Every row gives one point. Two turns around zero, p and q, are shown by what they do to some points. Write where each new point lands after one turn and then the other. Backwards means that the second turn is done in reverse. Each puzzle has new turns, and all numbers are rounded.
In the rows, zero is written as 128.

Turn p:
[ 86 116] -> [166 106]
[168 143] -> [ 90 147]
[132 115] -> [135 140]
[126 138] -> [122 120]
Turn q:
[101 134] -> [111 107]
[151 138] -> [129 153]
[153 140] -> [129 156]
[149 127] -> [138 146]
[ 86 101] -> [133  78]
Where do these land?
p, then q: [118 112] -> [133 146]
q, then p: [106 129] -> [149 133]
p, then q: [155 101] -> [ 94 146]
p, then q: [133 170] -> [135  86]

Turn p:
[144 100 121] -> [136 107 104]
[116 161 139] -> [115 146 157]
[156  78 131] -> [128  92  83]
[106 133 113] -> [144 150 131]
[109 160 155] -> [100 154 153]
[137 136 109] -> [145 119 139]
Turn q:
[ 98 126 109] -> [ 96 126 113]
[121 171 127] -> [139 149  92]
[140 101 160] -> [136 135 170]
[114 161 138] -> [132 157 105]
[142  91 120] -> [123  99 156]
[154 117 114] -> [142 100 134]
Where do these land?
p, then q: [102 104 130] -> [132 115  95]
q, then p: [105 152 121] -> [155 141 145]
p, then q: [149 101 153] -> [ 90 108 127]
p, then q backwards: [156 155 108] -> [159  97 132]

Turn p:
[ 77 114 149  94] -> [151 127 171 173]
[141 110 159 139] -> [134  93 112 137]
[122 173  99 113] -> [135 167 150  95]
[146 147 110 134] -> [120 141 120 100]
[148 117 118 130] -> [106 122 120 121]
[135 106 133 158] -> [121 118  95 142]
Turn q:
[100 128 116 100] -> [106 114 160 130]
[175 141 149 141] -> [130 159  83 126]
[117 111 112 114] -> [119 103 139 123]
[117  94 127 152] -> [160 106 130 110]
[107 114 138 118] -> [128 123 150 110]
[154 176 156 161] -> [147 185 103 152]
[127 132  98 110] -> [106 107 131 146]
Where do these land?
q, then p backwards: [158 136 104 131] -> [130 101 132 156]
p, then q: [151 148 134 141] -> [ 99 111 125 126]
q, then p backwards: [152 129 135 108] -> [146 122 106 142]
q, then p: [134 109 135 141] -> [108 122 138 118]
q, then p backwards: [ 64 122 138 120] -> [118 147 135  66]
q, then p: [ 69 109 123 123] -> [144  70 131 143]
q, then p: [167 142 127 133] -> [116 167 121 120]

Turn p:
[ 92 127 112 125 121 122] -> [119 121 107 106 153 129]
[154 142 128 138 171 135] -> [139 139 133 122  79 142]
[164 162 174 162 119 157] -> [163 151 193 128 110 110]
[130 134 137 114 127 111] -> [144 117 118 139 129 124]
[ 92  92 153 124  94 137] -> [119 153 124 143 187 124]
[131 126  93  98 145 141] -> [108 105 118 126 117 166]
[132 113  98 136 120  94] -> [101 111 102 131 120 102]
Turn q:
[149 148 106 154  93 115] -> [142 110 127 111 153 172]
[122 115 147 126 114  97] -> [147 114 121 110 141 103]
[158 118 129 163 142 139] -> [117 102 155 155 141 140]
[ 98 137 156  94 127 148] -> [144 149 107 132  86 107]
[112  99 125 141 147 167] -> [ 97 124 113 170 119 119]
[107 140 143  95 169 110] -> [134 173 145 123 118  90]
[108 160  92 119 127 144] -> [120 168 111 126 125 161]
[170 106 127 130 105 104] -> [123  84 144  96 140 130]
Where do these land?
q, then p: [158 147 102 135 131 159] -> [129 153 160 114 156 146]
p, then q: [111 141 116 139 124 144] -> [125 141 128 120 106 112]
q, then p: [116  89 168 106  98  95] -> [106  96  82 171 118 114]
p, then q: [150 137 162 146 104 130] -> [163 112 157 126 139 116]
q, then p: [134 143 157 103 160 155] -> [147 121 153 132 151  85]
q, then p: [119 137 101 163 122  92] -> [137 142 119 119  88 165]
p, then q: [136  87 106 124 152 155] -> [140 149  88 156 118 150]
p, then q: [ 98 129  99 112 159 119] -> [ 86 143 107 118 113 145]
p, then q: [129 141 142 123 102 103] -> [120 114 152 121 152 112]

Turn p:
[104 145 121 118 138 130 136  89] -> [119 145 143 106 110 162 134 138]
[144 157 156  85 168 144 142 108] -> [ 93 146  82  98 120 144 150 158]
[148 121 135 158 124 123 113 117] -> [155 123 132 107 147 115 123 122]
[126 111 117 141  87 122  82 156] -> [140  87 164 145 131  87 124 119]
[116 113 126 109 132 164 151 122] -> [ 93 123 121 135 140 160 120 124]
[177 137  91 162 119 108 111 139] -> [149 157 148 120 152  72 128 106]
[144  82 114 153 122  93  96 156] -> [172 108 145 158 155  96 151 107]
[102 133 153 103 107 130 170 117] -> [111 120 105 130  88 164 112 113]
[ 98 150 132  93 149 134 159 123] -> [ 99 148 112 138  98 163 132 147]
[121 130 134 158 134 131 120 153] -> [148 125 129 144 140 116 107 146]
Turn q:
[164 103 109 121 164 149 111 148] -> [103 107  90 122 100 155 102 127]
[139 128 116 134  83 107 125  83] -> [161 124 134 164 112 106 168 122]
[110 162 168 142 135 142 163  95] -> [137 126 148 102 162 108 155 176]
[154 132 108 127 128  96  89 144] -> [145 150  94 130 101 135 123  94]
[132 110 135 107 141 155  88 157] -> [113 128 108 134 135 182 107 118]
[ 85 115 164 159 162 152 160 129] -> [113 116 181  85 141 140 115 167]
[139 117 106 124 125  93 106 128] -> [133 141 117 134  97 127 136  95]
[ 95 152 125 128 119 149 142 128] -> [133 114 146 122 169 117 124 126]
[110 140 121 140 127 136 155 126] -> [129 114 146 118 143 104 121 134]
[148 107 119  79 141 120 113 137] -> [ 87 137  98 144 116 146 136 107]
[132 143 136 147  81 108 157 133] -> [154 151 147 154 132  87 121 140]
Where do these land?
p, then q: [100 120 122 118 137 150  99 170] -> [136 143 162 109 106 144  88 133]
q, then p: [154 132 120  97 122 113 132 125] -> [140 155 154 135 116 135 117 119]
q, then p backwards: [139 117 146 125 137  97 135 100] -> [127 150 118  99 142 103 117 120]
p, then q backwards: [159  99 104 117 101 108 127 151] -> [112 137  85 104 101 107 134 116]
q, then p: [146 122 157 165 111 172 144 103] -> [138 110  99 170 161  91 116 123]
p, then q: [107 167 141 125  98  96 129 103] -> [140 148 121 188 146 127 139 129]
p, then q: [128 112  90 128 168 165 112 108] -> [ 98 131 134  77 159 139 114 151]
p, then q: [120 154 149 152 174  98 124 139] -> [136 142  84 136 126 102  84 124]
q, then p: [ 99 130 123 125 103 152 149 155] -> [161 116 122 120 144 133 144 165]

Turn p:
[105 115 127  97 138 122 135 131 122 142  82] -> [131 152 136 115 152 112 142 150 137 138  87]
[128 103 158 133 137 121 139 139 127 135 131] -> [136 120 128 151 126 138 132 159 143 128 124]
[157 130 117 163  91 139 122 167 106 127 137] -> [103 107 157 151 140 149  87 112 119 146 150]
[114 108 143 119 135 135 158 122 158 126 122] -> [141 132 144 133 113 107 153 158 135 115 129]
[ 93 138 161 115 126  99 125 107 146 125 110] -> [154 110 108 110 151 114 153 152 121 104 110]
[177 171  95 148 111 133 146 174 119 120 130] -> [ 93 112 165 140 113 151 112  94  79 160 133]
[ 89 113  90 132 149  96  99  92 149 120 136] -> [122 120 102  70 112 115 130 117 166  96 114]
[148 150 118 140 125 163 118 165 108  93 136] -> [102 145 149 131 137 168 122 110 104 139 165]
[184 143 108 147  86 163 117 139 125 111 127] -> [ 98 121 148 141 135 118 106  97 102 164 179]
[119 125 146 101 131 136 120 139 140 162 149] -> [171 130 134 145 130 134 143 115 149 134 120]
[133 111 140 110 159  96 115  88 134 118 125] -> [134 127  76 107 113 118 146 150 143 135 120]
[105 123 113 116 124 118 136  92 106 126 157] -> [152 146 106 109 109 120  96 126 129 106 123]
[113 132 148 143 151 142 134 109 126 159 122] -> [128 139 112 161 132 118 143 124 138 101 110]
Turn q:
[132 122 124  86 132 122 115 131 118 108 122] -> [120 134 130 151 117 105 115 122 158 116 137]
[152 141  89 101 116 134 131 119 126 139 153] -> [145 126 143 105  91 107 118 137 147 117 106]
[139 116 131 127 110 121 100 125 120 154 117] -> [103 156 122 105 123 135 136 128 142 124 130]
[ 84 110 111 161 160 172 113 143 145 121 118] -> [132 112 111 133 155 129 136 158  81  83 159]
[148 167 139 123 144  76 144 115 135 127 120] -> [112 125 152 159 101 144 120 126 128 174 102]
[101  98 138 156 156 151 136 146 138 121 161] -> [154 111 128 134 168 149 129 119 101  88 130]
[146 122 130 141  99 131  94 128 135 116 134] -> [142 159 124 116 136 139 139 150 153 130 136]
[161 169 158 105 130 102 154 149 125 144 109] -> [119 127 130 152  83 135 151  90 133 169 116]
[128 111 124 105 115 115 132 114 143 146 126] -> [104 114 143 112 128 123 133 126 153 125 121]
[ 88 131 121 137 131 135 127 133 106 129 146] -> [133 134 118 129 152 106 120 126 101 112 110]
[133 131 130 101  95 159 104  87 132 127 138] -> [131 123  92 104 126 114 123 154 175 124 116]
[115  86 137 192 159 162 129 126 107 114 112] -> [138 129 105 115 168 161 100 126  80 113 176]
[138 158 133 128 116  85 185 149 132 118 108] -> [132 114 165 147 114 115 144 100 114 189 126]
Where do these land?
q, then p: [146 152 125 122 135 129 149 131 139 111 105] -> [136 106 137 153 126 119 100 124 143 130 130]
p, then q: [110 133 140 128 146 119 157 150 139 137 116] -> [133 123 117 135 134 127 140 105 117 151 160]
p, then q: [149 148 142 123  90 133 144 118 136 147 225] -> [168 175 124  68 132 168  99 144 179 137 127]
p, then q backwards: [143 121 140 141 139 106 104 145  78 137 126] -> [128 131 171 141 147 117 117  84 123 121 131]
q, then p backwards: [117  64 133 128  88 120 137 129 130  98 100] -> [124 106 125 132  88 167  74 134 143 108 107]
p, then q: [139 100 132 127 130 156 141 134 130 131 115] -> [133 131 132 137 136 143 156 125 109 139 107]
p, then q: [126 148 104 147 140 130 145 103 139 144 110] -> [106 131 137 136 151 105 112 136 124 161 130]
q, then p: [111 148 130 112 132 138  98 109  80 127 126] -> [104 113 126  84 144 132 120  95 122 124 108]
p, then q: [126  97  86 104 127 108 116 138 141 140  99] -> [ 76 106 132 140 117 128 163 122 147 130 122]
p, then q: [126 148 147 126 136 133 104 105 142 134 102] -> [124 105 157 132 120 122  99 124 107 132 127]
p, then q: [124 142 140 128 144 132 117 104 145 103 202] -> [188 127 137  93 124 111 109 144 171 128 123]
p, then q: [118 136 115 150 130 132 125 169 137 126 112] -> [120 103  97 143 155 134 129 115 125 124 135]

Turn p:
[125 122 118 139 109 111 149 136 114 117  77 161] -> [117  91 122 138 129  84 118 126  99 134  99 134]
[ 98 134 111 123  75 106  93 164 106 122 109 154] -> [104 130 156 171  86 106 121  98 106 126  91 147]
[113 126 121 114 148 145 106 100 118 136 118  97] -> [107 157 128 112 119 126 128 136 135 156 152 105]
[115 129 119 143 124  95 136 113  93 160 147 116] -> [144 132 101 154  96 131  93 133 126 135 151 127]
[169  78 141 108 123 145 147 126 139 127 131 161] -> [130 113 149 102 161 106 125 155 126  93 142 167]
[116 146 105 118 176 140 116 156 124 155 139  86] -> [155 165 143 130 133 150 118 129 159 181 128 109]
[144 157 145  99 140 139 164 116 135  61 136 150] -> [114  97 117 149 175 115 185 134 155 102 131 111]
[163 119 105 141 101 133 122 139 127 117 120 131] -> [109 115 146 137 140 144 114 148 104 120 109 141]
[157 128 123 107 125 146 149  96 164 147 118 154] -> [121 122 130 104 183 117 113 112 113 106 153 128]
[112 101  98 152 113 101 123 149 147 108 132 145] -> [140 128 141 135 109 118 111 139 115  95  80 116]
[144 147 155 140 151 139 112 130 134  92 143 162] -> [146 104 147 128 133 139 185 128 119 112 136 118]
[115 134 163 132 139 111 112 123 138 165 139  67] -> [142 176  86 106 105 161 129 118 138 153 140 141]
[ 92 144 159 149 139 155 134 118 126 158 157  80] -> [135 135 100  98  95 169 123 107 171 151 152 119]
Turn q:
[ 87 113 118 115 132 167 128 124 123  88 104 139] -> [121 115 126  91 153 130 110 106 119 119  77 143]
[163 131 155 152 115 129 120 106 135  99 140 147] -> [133 144 133  94  95 125 156 115 119 156 144 131]
[175 115 124  92 116  79  95 136 106 162 147  73] -> [119 107 139 203 104 163 131 115 101 117 184 115]
[106 131 103 131 134 171 127 153 147 116 153 124] -> [115 139  95 112 150 109  98 134 104 128 109 107]
[176 122 162 106 150 104 120 139  88 171 143  70] -> [132 100 165 180 130 148 119 110 131 139 200  93]
[ 83 110 126 146 144 140 107 139 124 137 135 154] -> [129 164 116 134 145 124 109 107 151 130  91 122]
[158 107 122 151 103 127 137  98 144 149 106 133] -> [142 138 140 126 117 165 155 164 122 153 124 138]
[126 141 140 130 136 131 120 123 151 119 105 134] -> [137 126 123 115 129 120 121 129 132 142 130 160]
[ 90 128  94 146 178 141 149 143 141  95 121 137] -> [123 127  89 107 189 100 138 122 140 121 100 133]
[152 117 139 100 121 110 142 145 135 138 128 153] -> [100 146 159 133 124 126 135 141 127 113 149 144]
[ 58 128 133 124 136 144 152 134 157 119 136 116] -> [118 123  88  96 149 131  86 135 161 104 109 127]
[ 85 142 107 117 151 168 155 119 118 127 142 143] -> [105 109 119 110 151 101 110 137 148 127  83 103]
[153 164 135 145 104 131 116 137 125 134 100 140] -> [167 133 149 130 105 104 131 144 111 135 132 145]
[132 128 129 153  93 108 145 132 109 113 123 135] -> [154 138 137 113 110 134 157 132 125  99 126 120]
[174 143 132 113 105  71 105  91 117 153 137 120] -> [125 111 141 177  68 143 163 131 129 137 160 138]
Where do these land?
p, then q: [136 126 130 137 111 104 158  92 100 129 149 136] -> [125 156  95 132 132 133 149 109  98 116 115 106]
q, then p: [113 109 137  83  98 126 148 105 154 100 138 125] -> [ 89 131 163 125 111  92 134 111 161 111 120 124]
p, then q: [ 97 143 153 133 140 162  97 108 134 139  88  96] -> [103  88 135 150 105 142  93 165 152 112 112 115]
p, then q backwards: [119 102 123 135 120 110 136 106 158 124 170 113] -> [ 88 120 133 138  94 112 148 154 138 131 143 121]
p, then q backwards: [105 105 151 136 101  87 180 145 133 124 153 144] -> [ 66 172 115 126 116  93 118 132 132 117 111 120]
p, then q: [148 134 149 152 117 179  93 129 125 134 111 130] -> [ 99 125 168 112 123 143  92 125 152 124 109 106]
q, then p backwards: [113  96 132 112 108  85 150 125 123 124 178 135] -> [104 136 136 122  97 140 110  92 142  94 167 107]
p, then q: [123 143 109 168 119 166 125 132 131 116  80 106] -> [134 109 151 151 150 169  81 130 142 123 103 131]
p, then q: [171 138 136 109 183 103 134 143 129 120 142 135] -> [127 138 142 129 163  93 157 146 126 146 172 106]
p, then q: [128 163 109 108 155 131 140 148 136 146 150 155] -> [132 126 120 123 128 135 147 126 140 182 164 123]
p, then q backwards: [128 143 116 118 147  96 104 135 132 109 131 166] -> [150 137 101 145 121 117 117 153  87 134 124 136]
p, then q backwards: [111 133 118 146 123 187  98 145  94 119  93  91] -> [156 111 149 103 132 164 131  61 132 143 147 154]
p, then q: [139 107 105 121 160 121 137 141 122 152 113 163] -> [129 142 149 159 122 126 144 103 134 138 171 134]
q, then p: [160 149 124 134 110 134  92 136 122 156  95  97] -> [142 100 144 132 109 160 121 153  98 132 148 166]

Turn p:
[139 136 119 123 119 126 123 108 116 135 144  79 142 104] -> [116 116 117 140  88 138 136 133 126 122  94 120 157 128]
[103 129 134 158 149  72 108 140 158 116 101 181 110 125] -> [133 124 146 141 176 112 141 133 164 122 151 192  92 120]
[112 118 142 109 131 146 150 112 144 105 103 109 107 152] -> [118 152 152 107 131 114 105 168 119 124 123 114 121 148]
[110 152 126  96 175 114 120 127  97 104 130 126 110 114] -> [153 154  99 159 143 141 106 158 134 125  94 139 115 115]
[111 119 158 113  83 128 119 138  90 113  98 123  92 144] -> [165 154 120 113 112 106 139 153 109  82 152 125 116 156]
[131 154 182 159 105 137 133 126 115 156 125 138 127 118] -> [170 104 132  75 116 141 149 124 136 118 135 138 137 120]
[147 108 121 109 146 150 113 138 143 156 118  99 125 143] -> [ 99 117 113 115 128 110 131 123 105 140 101 102 105 140]
[134 148 132 129 128 123 132 143 143 106 111 117 147 143] -> [112 141 132 115 119 142 107 118 147 120 127 139 114 144]
[120 127  78 156  88 116  94 129 149 140 115 130 149 145] -> [ 94 104 127 149  89  99 135 106 143 136 172 146 116 134]
[105 138 154 160 131 158 145 159 145 126 156 162 112  92] -> [162 138 172 109 139 150 143 109 117 137 135 137 115  73]
[122 111 123  88 147 175 156 107 133 151  85 140 168 135] -> [127 157 120  97 136  95 111 124 137 194 115  94 141 154]
[126 119 137 157 161 141 116 125  83 151 153 127 132 143] -> [138 105  87 115 143 116 119 124 124 115 125 111 142  81]
[166 105 123 143 127 110 192 131 116  93 164 133 131  83] -> [119 155 158 152 158 181 159 114 142 108 124 101 181 115]
[110 127 132 120 115 103 158 142 144 132 120 118 133 153] -> [132 122 159 130 131 114 108 120 148 110 127 117 121 155]
[131 118 124 100 139 113  94 118 132 111 150 131 136 137] -> [116 126 109 155 140 127 108 126  99 129 120 154 135 139]
[180 140  64 127 106 136  94 105 137 152 174 134 126 116] -> [ 95  81 101 176 101 163 154 118  99 166 151 118 138 124]
Turn q:
[119 143 176 114 127 117 124 146 136 137 129 142 144 131] -> [166 120 138 135 110 110 139 141 139 116 129 139 130  98]
[113 137 111 130 129 141 129  78 140 150 121 127 114 115] -> [ 99 128 160 115 109 143  98 136 131 140 120 138 127 148]
[120 134 107 150 116 128  83 155 144 140 138 140  92 152] -> [111 137 111 159 132 129 119 159 149 154 164 105 157 123]
[114 131 142 120 113 116 106  67 108 148 117 134 129 112] -> [104 123 154  99  80 117 113 126 147 112 143 142 114 144]
[128 117 160 102 116 151 116 148 133 125 127  69 138 145] -> [117 130 142 157 117 118 154 107 105  90 112 111 158  96]
[116 170 114 173 121 139 108 158 131 115 129 148 141 113] -> [159 132 129 167 152 108 102 119 150 151 155 133 135 152]
[169 103 113 171 152 138 133 141 145 150 134 150 141 129] -> [134 151 118 134 161 119 132 173  89 143 138 135 110 151]
[134 119 111 111 112 139 139 156 141 130 135 145 140 111] -> [133  98 116 134 142 119 144 128 114 153 122 144 140 130]
[114 113 178 110 112 128 149 147 130 127 135 133 123 118] -> [142  90 134 137 127 125 150 140 139 100 113 136 119  99]
[127 119 105  95 149  99 129 139 145  77 144 135 145 122] -> [165 109 114  93 138 154 147  99 113 148 138 105 142 127]
[113 165 127 166 131 140 145 131 141  99 148 146 139 139] -> [167 134 138 165 138 143 112 119 143 152 127 116 103 143]
[118 110 113 105 134 134 139 146 122 151 111 131 141 152] -> [112 130 117 116 132 104 130 129 113 150 109 125 129  95]
[164 135 123 105 196 142 134 151 109 150 116  70  65 117] -> [ 93 184 122 112 177 176 123 128 117  89 116 163 172  90]
[120 100 110 131 131 106 135 113 134  86  96 122 133 121] -> [131 116 126  88 145 125 127 112 131 121 115  87 128 154]
[121 107 120 176 110 138 118  31  45 150 153 150 130 137] -> [ 60 146 137 118  86 122 105 117 141 118 170 137  27 166]
[127 112 112 118 110  86 149 125 139 128 121  81 142 128] -> [128 112  95 112 109 130 110 114  99 103  99 105 145 135]
[157 158 156  99 116 134 141 145 133 113 120 152 121 135] -> [156 135 124 136 121 131 171 130 157 134 106 153 139 123]
Where do these land?
p, then q: [162 122  89 144 143 108  96 107 154 163 117 122 116 140] -> [101  90 115 118 154 130  94 155 117 138 121  96 109 101]
q, then p: [148 121 121 107 165 155 122 118 141  88 115 134 141 159] -> [154 117 127  98 120 151 117 150 149 138  89  96 137 144]
q, then p: [148 154 145 139  98 112 131 160 122 120 146 133 118 150] -> [ 89 120 147 137 117 150 143 118 152 135 156 115 123 114]
p, then q: [152 151 102 138 136 145 161 132  74 102 125 116 146 142] -> [123 128 150 166 123 140 113  91  99 146 129 119 173 153]
q, then p backwards: [120 107  92 158  99 121 120 104 114 135 136 164 104 126] -> [155 147  94 123 132 128 121 110 149 136  91 131 126 171]
p, then q: [108 118 130 153 118  97 159 112 147  91 124 138 158  95] -> [192 119 169 139 110 113 131 146 127 137 123 134 114 132]
p, then q: [179 132 162 149 140 112 118 161 101 145  91 119 116  81] -> [123 125 134 104 156 162 139 114 134 165  49 134 129 140]
q, then p backwards: [108 183 122 118 134 123 101 117 117 145 146 127 146 160] -> [ 90 154  96 130 109 158 126 137 121 108 134 139 163 114]
p, then q backwards: [107 109 121 130  94 151 116 109 149 161 157 141 166 126] -> [102 137 101  91 112 141  96 133 142 135 131 127 176 114]
p, then q: [117 156 155 144 171 106 127 143 123 112 164 105 106 102] -> [132 126 162 114 186 109 153 128 152 123 126 140 144 160]
q, then p: [118 123 159 142  92 145 148  97 140 112 112  86 124 114] -> [105 160 140  89 126 107 114 153 131  91 147 149 133 140]
p, then q: [105 117 107  99  94 120 110 173 135  98 144 147 134 147] -> [125 157 125 148 101 154 121 128 164 117 167 120  93 152]
q, then p: [122 107 136  87 158 121 145 107 115 140 123 130 122 117] -> [162 166 131 136 135 124 136 138 107 150 114 129 130 146]
p, then q: [107 109 165 104 137 146 117 161 144 159 108 114 118 160] -> [109 150 101  80 112 144 143 125 161 102 129 119 147 107]
p, then q: [120 110 117 109 140 157 150 120 146 149 111 146 106 103] -> [131 145 113 131 127 126 104 147 121  97 104 160 135  99]
